Rows are points. Each table stands for the endless flat space through its points: a line for two points, a plane for three, and so on. The two share one point or none. Which?

First (2 x 4):
[[ 10 -41  53 -43]
 [ 12 -37  46 -36]]
Second (3 x 4):
[[  4 -27  36 -28]
 [  2 -25  28 -36]
 [ 16 -39  15 -34]]
They share: no point

First (2 x 9):
[[ 30  14   7 -19  -1   7 -21  12  36]
 [ 30  20   1 -23  -4  15 -14   6  30]]
Second (2 x 9):
[[ 13  18 -36 -21   6  15 -13 -21  27]
 [ 49  48   6 -51 -36  51   5  -3  15]]
They share: no point

First (4 x 14):
[[  3 -32 -27  52  17  61   6 -10 -34 -37 -15  14 -24 -12]
 [  6 -15 -23  39  14  42  15 -14 -29 -24 -13  -6 -12   5]
 [ 25 -18 -35  23  16   5  21   8 -12 -28 -13 -16 -22   7]
 [-16  43  13  17  -6   6  25 -38 -17   2   1 -60  18  55]]
Second (4 x 14):
[[ -3  15 -37  45 -29  -2  26 -11 -23   9 -34 -36  11  37]
 [ 27 -37  11  27  63  56  18 -19 -21 -41   6  14 -13  -9]
 [-14  18 -53  14 -23  17  -3  -1 -21 -13 -13 -34  -7  46]
 [-11   6 -53  -7   1  38 -21   5 -18 -34   5 -19 -19  43]]
They share: [  4  -3 -17  32  10  29  18 -16 -24 -19 -10 -19  -7  16]

First (4 x 24):
[[-60 -40 -41  33   2  -9 -14  33  15  55 -47   6 -31 -15 -10  11 -29  -9
  -21  -1 -27  43  15  22]
 [-23 -17 -11  -5  24 -10  -4  18  -3  44 -28  37  10 -18  11 -29 -31 -35
  -40  -7 -19  30  41  24]
 [-36 -24 -13  41 -28 -43  32  17  11  33  -7 -12 -23   3   2  -3 -39 -15
    1 -13 -43  13  29  32]
 [-16 -16  -3  33 -29 -58  41  13   1  16   5  -7 -11  18   8 -16 -38 -28
    6 -31 -43  -4  38  31]]
Second (4 x 24):
[[-41 -31 -46  27  15 -80 -24  26  -1  10 -27  10   0  -6  -7 -34 -65 -41
  -27 -10 -26  21   1  31]
 [-15 -24 -17  23 -17   3  31  34   6  45 -21   4 -33  25   9  13   4 -17
   -6 -45 -24   6  48  21]
 [-24 -28 -50  -2   6 -63  28   8 -19   3 -16  34 -44   8  -2 -27 -46 -73
  -19 -46 -30  29   8  34]
 [-12 -24 -27  16 -13 -10  37  30   0  35 -17  10 -41  26   9   5  -3 -32
  -10 -51 -23   8  40  26]]
They share: [-32 -28 -25  24  -3 -32   3  26   2  31 -27  10 -15   6  -1  -7 -29 -26
 -12 -25 -29  18  28  22]

First (4 x 24):
[[ 27 -24 -16 -17 -18 -22  11  42  -9 -26 -47   2  -5   3 -28 -12  -5 -24
   10 -25  14  11 -17  39]
 [ 41 -42 -16 -26 -20 -22   0  44 -27 -12 -42  17 -18 -10 -50   5   7 -24
   18 -35   4  14 -23  53]
 [ 31 -26 -20 -24 -10 -26  12  40 -17 -24 -46   3  -6   6 -34 -11   1 -30
   18 -33  12  16 -17  39]
 [ 17 -12 -29 -18 -18  -5  20  19  66 -40 -25 -11  34 -10  64 -14 -67 -21
  -30   4  40 -45 -15 -29]]
Second (4 x 24):
[[ 40 -21 -37 -19 -23 -13  18  34  12 -33 -14  11   9 -14  -2  -7 -20 -23
  -13 -16  30 -15 -30   0]
 [ 18 -58 -11 -38   7  -3   2  10  16  17 -33  29  -1  -1  36  11 -50 -19
   30  13 -11 -33 -29   4]
 [ 31 -36 -37 -22 -38 -13   0  28  -3 -12   7  29   6  -2  -5 -31 -29 -14
   -7   5  24 -24 -48   0]
 [ 32 -47 -17 -29   9  -1  22  10  28  -1 -40  23  -3  -8  34  25 -40 -23
   21   2   0 -31 -16  -4]]
They share: no point

First (4 x 24):
[[-15  -6 -50 -44  21  12 -36 -37 -20 -15 -10  16 -11   8 -16  -5 -37  25
  -42 -22 -10 -45  12   4]
 [-10   4 -30 -14  11  17  -6 -12 -35 -50 -15   1   4  23  -6 -20 -12   5
  -37 -27 -20 -20   2 -21]
 [-14  10 -13 -22  41  43 -12 -12 -23 -29 -20 -30  18   7 -31  -8  -8  29
  -23  -4 -30 -17   0 -27]
 [-21   4 -21 -24  15  28  -6   1 -18 -40 -17  -5 -11  26  -9  -3 -35  17
  -22 -33 -32  -8  22  -8]]
Second (3 x 24):
[[-17  -9 -61 -64  39  22 -24 -49 -21   5   6 -35  -9   1 -41  15 -17  54
  -64  -7 -54 -38  -2  16]
 [ 27 -41 -15 -34   7  66 -38 -45  -6 -27 -15 -13   4  12 -27  -5 -30  21
  -40 -55 -18 -41  37 -25]
 [ 19 -33 -13 -28   9  58 -36 -37  -9 -31 -18  -5   3  13 -23  -9 -29  18
  -34 -49 -12 -38  34 -26]]
They share: no point
